Each point is reached from the start by the listed moves, each made 0, 1 or 2 times, or once backwards (-1), plus a little noise. Say if it took an odd or an even number of moves. Then give how often each move was made.

Moves:
(1): +0.49 +0.07
(2): +0.05 +0.62
Start: +0.16 -0.12
Points:
+0.16 -0.13 -> even (0, 0)
-0.38 -0.82 -> even (-1, -1)
-0.28 +0.43 -> even (-1, 1)

Moves:
(1): +0.53 +0.00 -0.14 -0.31 -0.04 +0.18
(2): -0.30 +0.46 +0.17 -0.10 -0.13 +0.01
(3): -0.24 -0.32 +0.40 +0.01 -0.06 +0.19
(4): +0.42 +0.18 +0.21 +0.33 -0.25 +0.30
Start: -0.12 -0.05 -0.12 -0.02 +0.08 -0.30
Points:
-1.01 -1.02 +0.07 +0.10 +0.45 -0.59 -> even (-1, -1, 1, -1)
-0.04 +0.61 +0.27 +0.18 -0.34 -0.03 -> even (0, 1, 0, 1)
+0.29 +0.01 -0.36 +0.72 +0.12 -0.43 -> even (-1, -1, -1, 1)
+0.84 +0.72 -0.59 -0.75 -0.12 -0.09 -> even (2, 1, -1, 0)

Moves:
(1): +0.29 +0.04 -0.08 -0.14 +0.21 -0.05 +0.03 -0.05 -0.07
(2): -0.09 +0.23 +0.01 +0.10 +0.05 -0.21 +0.00 +0.12 -0.02
(3): +0.02 -0.05 +0.34 -0.03 -0.03 -0.19 -0.17 -0.28 +0.08
(4): +0.04 -0.10 +0.05 +0.39 +0.16 -0.12 +0.04 +0.02 -0.18
(5): +0.06 -0.23 +0.21 -0.27 +0.51 -0.06 -0.17 +0.21 -0.05
(6): -0.06 +0.19 +0.21 -0.04 +0.01 +0.20 +0.13 +0.07 -0.01
Start: -0.01 +0.11 +0.04 -0.01 +0.14 -0.21 -0.12 +0.01 -0.05
Points:
+0.79 -0.50 +1.48 -0.32 +1.82 -0.40 -0.41 -0.15 -0.50 -> odd (2, -1, 2, 2, 2, 2)
+0.26 +0.02 +0.03 -0.08 +1.06 -0.05 +0.09 +0.54 -0.43 -> odd (1, 0, -1, 1, 1, 1)
+0.38 +0.57 +0.52 +0.61 +0.95 -0.94 +0.00 -0.04 -0.53 -> even (2, 2, 1, 2, 0, 1)

Moves:
(1): +0.33 +0.10 -0.03 -0.01 -0.02 -0.09 +0.15 +0.29 -0.07 +0.07
(2): -0.01 +0.24 -0.07 -0.14 +0.05 -0.07 +0.29 -0.01 -0.01 -0.20
(3): +0.00 +0.05 +0.45 -0.08 +0.19 +0.01 -0.18 -0.05 -0.32 -0.04
(4): -0.26 +0.37 -0.35 +0.42 +0.03 +0.24 -0.18 -0.11 -0.04 -0.04
(5): -0.13 -0.03 -0.19 -0.08 +0.28 -0.29 +0.04 -0.32 -0.23 -0.06
(6): -0.13 -0.06 +0.10 -0.11 +0.35 +0.08 +0.31 -0.05 -0.09 +0.15
(7): -0.01 -0.38 +0.12 +0.16 +0.01 -0.45 +0.45 +0.26 +0.19 -0.22
(8): -0.03 +0.20 +0.33 -0.36 +0.28 +0.06 -0.27 +0.49 +0.02 +0.15
(9): +0.02 +0.03 +0.27 +0.17 +0.18 -0.15 +0.07 -0.18 +0.47 +0.21
Start: +0.06 -0.02 -0.18 -0.14 -0.22 -0.12 +0.35 -0.20 +0.03 -0.15
Points:
-0.29 -0.23 -0.81 -0.26 +0.22 +0.36 +0.45 -1.18 -1.03 +0.14 -> odd (0, -1, 0, 0, 1, 2, -1, -1, -1)
-1.04 +0.38 -1.05 +0.81 +0.54 -0.44 +1.17 -0.97 +0.68 -0.37 -> odd (-1, 1, -1, 2, 1, 1, 1, 0, 1)
+0.22 -1.04 +0.87 +0.78 -0.32 -1.23 +0.65 -0.37 +0.34 -0.54 -> even (0, -1, 2, 0, 0, -1, 2, -1, 1)

Moves:
(1): +0.18 +0.10 +0.06 +0.21 +0.16 +0.05 +0.00 +0.19 -0.06 -0.34 +0.09 -0.29
 -0.09 +0.15
(2): -0.11 +0.24 +0.07 -0.07 +0.01 -0.02 -0.04 +0.05 +0.12 +0.03 +0.07 -0.05
 +0.10 -0.18
(3): +0.07 -0.02 +0.15 +0.23 +0.11 +0.22 +0.18 -0.05 -0.27 +0.11 +0.11 -0.04
 -0.05 +0.17
(4): -0.31 -0.01 -0.27 +0.21 +0.10 -0.05 +0.03 +0.13 -0.14 +0.12 -0.20 +0.20
 -0.02 +0.01
(5): -0.19 -0.01 +0.03 -0.17 +0.52 +0.10 +0.33 -0.11 +0.21 +0.06 +0.05 -0.06
 -0.16 +0.04
(6): -0.03 -0.13 -0.02 -0.04 -0.04 +0.13 +0.08 -0.16 +0.14 -0.20 +0.00 +0.05
 +0.17 -0.12
(7): -0.03 -0.08 -0.01 -0.06 -0.01 -0.04 +0.22 -0.03 +0.01 +0.05 +0.00 +0.02
 +0.10 +0.15
(8): -0.09 +0.00 +0.28 -0.25 +0.03 +0.29 -0.21 +0.28 -0.14 -0.01 +0.14 +0.07
 +0.22 -0.11
(9): -0.13 -0.17 +0.30 +0.00 -0.06 +0.24 +0.02 +0.13 +0.18 +0.12 +0.23 +0.06
 -0.09 +0.07
(10): +0.17 -0.09 -0.16 +0.04 +0.05 +0.17 -0.07 +0.08 +0.01 +0.17 +0.19 +0.04
 +0.10 +0.03
(11): -0.08 -0.05 +0.00 -0.03 +0.11 -0.13 +0.08 +0.02 -0.11 -0.09 +0.25 -0.05
 -0.10 -0.10
(12): +0.07 +0.09 -0.02 -0.07 -0.15 +0.14 +0.16 -0.02 +0.03 -0.09 +0.03 +0.07
 -0.10 -0.01
Start: -0.11 -0.13 +0.11 +0.08 -0.01 -0.22 -0.05 -0.02 -0.05 -0.22 -0.12 -0.13
 -0.06 +0.01
Points:
-0.79 -0.10 +1.16 -0.50 +0.97 +0.56 +0.15 +0.83 -0.24 +0.60 +1.11 -0.20
 +0.43 +0.08 -> odd (0, 2, 1, 0, 1, -1, 2, 2, 1, 1, 1, -1)
+0.68 +0.14 -0.18 +0.24 +1.12 +0.01 +1.03 -0.43 -0.18 -0.54 +0.43 -0.80
 -1.22 +0.51 -> even (1, -1, 1, -1, 2, -1, -1, -1, -1, 1, 1, 2)
-0.92 -0.14 +0.96 +0.09 +0.55 +1.33 +0.52 +1.14 -0.34 +0.22 +0.27 +0.30
 -0.32 +0.63 -> even (1, 0, 1, 2, 1, -1, 1, 2, 2, 0, -1, 2)
-1.02 -0.35 +0.69 -0.75 +0.43 +0.22 +1.18 -0.47 +0.04 -0.44 +0.51 +0.15
 +0.27 -0.40 -> odd (-1, 1, 1, 0, 1, 2, 2, 1, 0, -1, 2, 1)
-0.31 -0.76 +0.30 +0.60 +1.26 +0.59 +0.66 +0.26 -0.82 -0.18 +0.54 -0.25
 +0.08 +0.60 -> even (1, -1, 2, 1, 1, 1, 1, 1, 0, 1, 1, -1)
-0.06 -0.60 -0.25 -0.46 +1.18 +0.46 +0.59 -0.19 +0.11 -0.06 +0.20 -0.04
 +0.33 +0.18 -> odd (0, -1, 0, 0, 2, 1, 1, 1, -1, 2, 0, 0)
-0.87 +0.25 +1.51 -0.66 +1.22 +0.35 +0.51 +0.08 +0.26 -0.32 +1.09 -0.62
 -0.50 -0.50 -> even (0, 2, 1, -1, 2, 0, -1, 1, 1, -1, 2, 0)

Moves:
(1): +0.28 -0.05 -0.17 -0.11 +0.04 -0.01 -0.06 +0.04 -0.03 +0.21 +0.08 -0.24
 +0.03 -0.12 -0.13 +0.23 -0.07 -0.05
(2): +0.20 +0.39 -0.10 +0.15 +0.20 -0.03 +0.11 -0.17 +0.03 -0.24 +0.06 -0.22
 +0.13 +0.17 +0.06 +0.02 -0.16 -0.13
(3): -0.01 +0.18 +0.27 -0.09 -0.12 +0.04 -0.11 +0.17 -0.07 -0.04 +0.06 +0.02
 +0.05 -0.10 -0.03 -0.06 -0.18 +0.01
(4): -0.06 +0.01 +0.11 +0.14 -0.07 +0.12 +0.00 -0.13 +0.05 +0.08 +0.21 -0.05
 +0.09 +0.06 -0.07 +0.02 +0.08 +0.07
(5): +0.04 +0.01 +0.16 +0.15 +0.21 +0.03 +0.04 -0.02 +0.15 +0.09 +0.06 +0.07
 -0.05 -0.16 -0.11 +0.18 +0.07 -0.27
(6): +0.20 +0.09 -0.08 -0.15 +0.27 +0.23 +0.08 -0.07 +0.16 -0.20 +0.02 -0.04
 +0.03 -0.05 -0.03 +0.03 -0.09 +0.12
(7): -0.12 +0.06 +0.02 -0.05 -0.20 +0.11 +0.24 -0.03 +0.17 -0.03 +0.04 +0.06
 +0.08 +0.08 -0.14 +0.01 -0.08 -0.24
(8): +0.12 -0.02 +0.04 +0.12 -0.08 -0.04 +0.07 +0.24 +0.08 -0.10 +0.03 -0.01
 +0.18 +0.03 -0.04 +0.06 -0.04 +0.15
(9): -0.03 +0.00 +0.07 +0.00 -0.09 +0.12 -0.04 +0.01 +0.19 +0.04 +0.11 -0.09
 -0.02 -0.07 +0.16 +0.08 -0.08 +0.00
(10): -0.01 -0.03 -0.19 +0.01 +0.03 +0.19 +0.04 +0.09 +0.07 +0.20 -0.08 +0.05
 +0.04 +0.04 +0.02 -0.17 -0.02 -0.05
(11): -0.06 -0.01 -0.09 -0.06 +0.08 -0.16 -0.08 +0.10 +0.00 -0.03 +0.19 -0.04
 +0.06 +0.01 -0.01 -0.03 +0.02 +0.00
(12): +0.16 +0.07 +0.03 -0.09 +0.04 -0.25 +0.05 +0.06 +0.17 +0.12 +0.05 +0.10
 -0.07 -0.04 +0.00 -0.18 +0.09 +0.12
(13): -0.04 -0.01 +0.06 -0.03 +0.03 +0.00 -0.23 -0.11 +0.07 -0.07 -0.05 -0.06
 +0.20 +0.17 +0.06 +0.05 +0.12 +0.05
(14): -0.07 -0.08 +0.13 +0.08 +0.05 -0.12 -0.07 -0.04 -0.03 +0.03 +0.00 -0.11
 -0.30 +0.24 -0.13 -0.28 -0.12 +0.01
(15): +0.13 -0.08 +0.12 -0.17 +0.18 +0.14 +0.30 +0.03 -0.13 +0.07 -0.06 +0.02
 +0.29 +0.10 +0.26 -0.24 +0.04 -0.19
(16): +0.04 -0.05 -0.04 +0.02 -0.02 -0.11 -0.23 -0.14 -0.04 +0.06 +0.21 +0.09
 +0.11 +0.27 +0.09 +0.22 -0.15 +0.04
(17): -0.07 +0.11 +0.13 -0.05 +0.04 -0.01 +0.05 +0.14 -0.01 -0.11 +0.08 -0.09
 -0.17 +0.32 -0.01 +0.28 +0.13 +0.07
(18): -0.24 +0.11 -0.13 -0.02 +0.27 -0.10 +0.25 -0.04 -0.02 +0.16 -0.25 +0.00
 +0.01 -0.06 +0.01 +0.03 -0.14 +0.08
Start: -0.02 -0.04 +0.08 -0.15 +0.08 +0.04 +0.10 -0.17 +0.06 -0.16 -0.02 +0.08
 -0.35 +0.04 -0.21 +0.24 -0.24 -0.28
Points:
+0.20 +0.85 +0.30 +0.25 -0.17 -0.07 -0.34 -0.03 +0.47 -0.26 +1.11 +0.03
 +0.02 +1.07 -0.29 +1.50 -0.35 +0.38 -> odd (0, 1, 1, 2, 0, 0, 0, 1, 0, 1, 0, 1, 0, -1, -1, 2, 2, 0)
+0.37 +0.65 -0.16 +0.43 +1.94 +0.22 +0.59 -0.49 +1.02 -0.49 -0.41 -0.22
 +0.80 +0.65 +0.78 +0.73 -0.66 -0.38 -> even (-1, 2, -1, -1, 2, 1, -1, 2, 2, 1, 0, 0, 2, 0, 1, 1, 0, 2)
-0.17 +0.29 +0.05 -0.61 +1.14 -0.33 +0.80 +1.03 +0.68 +0.15 +0.15 +0.19
 -0.45 +0.62 -0.80 -0.13 -0.36 +0.90 -> odd (0, -1, 1, 1, 0, 2, 0, 2, -1, 2, 2, 2, 0, 1, 0, 0, 2, 2)
-0.07 +1.18 +1.20 -0.18 +0.05 +0.14 +0.35 -0.34 +0.62 -0.04 +0.46 -0.54
 +0.06 +1.00 +0.03 -0.69 -0.19 -0.76 -> odd (0, 2, 2, 2, 0, -1, 1, -1, 1, 1, 0, 2, 2, 1, 1, -1, 1, 0)
-0.02 +1.35 -0.17 +0.19 +0.20 -0.17 +0.20 +0.58 +0.00 -0.16 +0.35 -0.53
 +0.13 +0.58 -0.62 +1.14 -0.56 -0.19 -> odd (1, 2, 2, 1, 0, -1, 0, 1, -1, 2, 1, 0, 0, -1, -1, 0, 2, 1)
+0.89 +0.37 +0.45 +0.13 +0.44 +1.32 -1.09 -1.14 +0.83 -0.34 +0.61 -1.24
 -0.35 -0.55 -0.60 +0.75 -0.57 -0.30 -> even (2, 1, 1, 2, 1, 2, -1, -1, 2, 0, -1, -1, 2, 1, -1, -1, -1, -1)
-0.30 -0.33 +1.13 -0.46 +1.25 -0.51 -0.45 +0.72 +0.13 +0.51 +0.16 +0.61
 +0.09 +1.20 +0.38 -0.49 -0.40 -0.31 -> even (-1, -1, 2, -1, 2, 0, -1, 1, 0, 2, 2, 1, 2, 2, 2, 2, 1, 1)
-0.06 -0.36 +0.26 +0.01 +0.47 +0.68 -0.39 -1.11 +0.25 -0.05 +0.12 -0.21
 +0.54 -0.32 +0.65 +0.81 +0.27 -0.63 -> even (0, 0, -1, 1, 1, 0, -1, -1, 2, -1, 0, -1, 2, -1, 1, 0, -1, 0)
-0.34 +1.24 +0.92 +0.21 +0.10 +0.18 +0.30 -0.25 +0.74 -1.41 +0.67 -0.44
 -0.99 +0.23 -0.62 +0.27 -1.74 -1.08 -> odd (-1, 2, 2, -1, 1, 1, 2, 0, 2, -1, 1, -1, -1, 2, -1, 0, 0, 0)
+0.49 -0.17 +1.03 +0.25 +0.80 +0.17 +0.88 -0.47 +0.16 -0.51 +0.04 +0.01
 -0.79 +0.52 +0.20 -0.43 -0.34 -1.42 -> odd (-1, 1, -1, -1, 2, 0, 0, 0, 1, -1, -1, 0, -1, 2, 2, 0, 0, -1)

Moves:
(1): +0.28 +0.09 -0.04 -0.11 -0.07 -0.19 -0.06 -0.10 +0.01 -0.21 -0.04 -0.19
 +0.15 +0.03 +0.28 -0.04 +0.08 +0.09 -0.04 +0.01 +0.21 +0.01
(2): +0.03 +0.47 +0.10 -0.09 -0.30 -0.03 -0.27 +0.04 +0.07 -0.06 +0.14 +0.02
 -0.13 +0.03 -0.02 +0.23 -0.07 +0.19 +0.06 -0.16 -0.26 -0.11
(3): +0.00 +0.03 +0.23 -0.03 -0.10 -0.08 -0.23 +0.09 +0.23 +0.11 -0.19 -0.01
 +0.18 -0.50 -0.15 +0.18 +0.23 -0.13 +0.01 -0.27 -0.30 +0.04
(4): -0.11 +0.17 +0.06 +0.51 +0.06 -0.02 -0.26 -0.09 -0.02 +0.16 +0.44 +0.10
 +0.18 +0.18 +0.35 -0.05 -0.08 +0.05 -0.18 +0.11 -0.02 +0.34
(5): -0.05 +0.06 +0.00 -0.13 +0.16 +0.01 -0.10 +0.16 +0.07 -0.16 +0.17 -0.07
 +0.00 -0.10 -0.25 -0.29 +0.05 -0.06 +0.10 +0.45 +0.14 -0.11
(6): +0.08 +0.18 +0.19 -0.01 +0.02 +0.02 +0.00 +0.01 +0.33 +0.07 -0.04 +0.10
 +0.06 +0.01 +0.23 +0.05 +0.13 -0.10 +0.18 -0.10 +0.10 -0.19
(7): +0.07 +0.20 -0.06 -0.04 -0.06 -0.14 +0.35 -0.05 -0.07 +0.03 -0.05 -0.02
 +0.12 -0.05 +0.04 -0.09 -0.20 -0.12 +0.03 +0.05 +0.05 +0.02
(8): +0.07 +0.04 -0.40 -0.09 +0.04 +0.04 +0.06 +0.12 +0.03 +0.13 -0.07 -0.28
 +0.02 -0.01 +0.12 -0.02 -0.12 +0.13 -0.05 +0.00 +0.12 -0.14
(9): +0.16 +0.14 -0.09 +0.02 +0.04 -0.04 +0.06 -0.39 +0.33 -0.02 -0.10 -0.17
 -0.02 +0.18 +0.12 +0.04 -0.14 +0.08 -0.11 +0.09 +0.01 +0.22
(10): +0.05 +0.25 +0.17 -0.06 +0.12 -0.23 -0.26 -0.04 +0.07 +0.22 -0.02 -0.01
 +0.16 +0.19 -0.12 -0.10 +0.11 +0.06 -0.19 -0.34 +0.03 -0.09
(11): -0.16 +0.00 +0.07 -0.21 -0.15 -0.11 -0.07 +0.18 +0.21 +0.07 +0.17 +0.07
 +0.04 +0.10 -0.05 +0.22 +0.33 -0.25 -0.23 -0.01 +0.04 +0.21
(12): -0.01 +0.04 +0.25 -0.15 +0.02 +0.02 -0.23 +0.25 +0.13 +0.07 -0.14 +0.57
 +0.23 -0.03 -0.01 +0.16 +0.07 +0.12 -0.06 +0.00 -0.08 +0.19
(13): -0.29 -0.27 +0.12 -0.12 +0.11 +0.24 -0.19 +0.07 -0.18 -0.12 +0.07 -0.13
 +0.26 +0.08 -0.12 -0.04 -0.19 -0.23 -0.12 +0.07 -0.25 -0.01
(14): +0.08 +0.10 +0.07 +0.17 +0.07 -0.19 +0.06 +0.10 +0.04 -0.09 -0.15 -0.25
 +0.03 +0.16 +0.08 +0.24 -0.10 +0.05 -0.07 +0.03 +0.07 -0.02
(15): +0.06 +0.05 -0.07 -0.13 +0.20 -0.16 +0.02 -0.12 -0.15 +0.16 +0.00 -0.08
 -0.20 -0.11 +0.18 +0.06 +0.01 +0.02 +0.01 +0.16 -0.02 -0.09
(16): +0.10 +0.02 -0.10 +0.00 +0.02 +0.28 -0.06 -0.12 -0.20 -0.13 -0.17 +0.04
 +0.06 -0.21 -0.38 +0.32 -0.18 -0.36 +0.22 +0.03 +0.25 -0.08
(17): -0.04 +0.12 -0.23 +0.04 +0.03 -0.29 -0.07 -0.10 +0.26 -0.13 -0.15 +0.11
 +0.32 +0.06 -0.13 +0.19 +0.36 +0.07 +0.35 +0.05 +0.05 -0.16
(18): -0.03 -0.10 +0.12 -0.15 +0.07 +0.12 +0.15 +0.02 +0.04 -0.01 +0.29 -0.12
 +0.19 -0.19 -0.12 +0.22 +0.13 +0.37 +0.00 -0.11 +0.05 -0.13
(19): -0.05 -0.16 +0.10 -0.14 -0.01 -0.02 -0.11 +0.06 -0.14 +0.10 +0.12 -0.17
 +0.02 +0.07 -0.01 -0.03 -0.28 -0.09 +0.49 +0.07 +0.06 +0.32
(20): -0.36 +0.05 -0.05 -0.04 -0.18 +0.28 +0.17 -0.15 -0.38 +0.12 -0.28 -0.12
 -0.11 -0.25 -0.22 -0.22 +0.06 -0.06 +0.27 +0.43 +0.27 -0.08
Start: -0.22 +0.03 -0.25 +0.32 +0.03 +0.42 -0.10 -0.30 +0.38 -0.10 -0.25 +0.31
 +0.23 +0.29 -0.03 +0.03 +0.09 +0.24 +0.26 -0.27 +0.18 -0.29
Points:
+0.11 +1.60 +0.11 -0.39 +0.48 -1.79 -1.15 -0.30 +2.04 +0.47 -0.71 +1.49
 +1.14 -0.19 -1.38 +1.00 +1.48 -1.01 +0.22 -0.29 -0.15 +0.22 -> odd (-1, 0, 2, 0, 2, -1, 2, -1, 1, 2, 2, 1, -1, 0, 2, 1, 2, -1, 0, -1)
+0.37 +0.46 -0.84 +0.39 +0.32 -0.87 +0.72 -1.03 +1.41 +0.54 +0.57 -1.10
 +0.77 +2.08 +0.20 +0.41 -0.66 +1.93 +0.32 -1.49 +0.40 +0.38 -> odd (-1, 0, -1, 0, -1, -1, 1, 1, 2, 2, 0, -1, -1, 1, -1, -1, 1, 2, 2, -1)
+0.21 +1.15 -0.75 +0.75 -0.08 -0.05 -0.66 -1.11 +1.02 +0.53 +0.87 -1.20
 +0.80 +1.58 +1.23 -0.29 +0.50 +1.18 +0.13 -0.42 +1.97 +0.15 -> odd (2, 0, -1, 2, 0, 1, -1, 2, 1, 2, 1, -1, -1, 0, -1, 0, 0, 1, 1, 1)
-0.34 +0.17 +0.44 -0.16 -0.49 +0.23 +0.36 -0.16 -0.95 +0.04 -0.41 -1.93
 +0.80 -1.19 -0.59 +0.09 +0.09 +0.56 +0.51 -0.35 +0.87 -0.46 -> odd (2, 0, 2, 0, 0, -1, 1, 0, -1, 1, 0, -1, 0, 2, 0, 0, -1, 2, 1, 2)
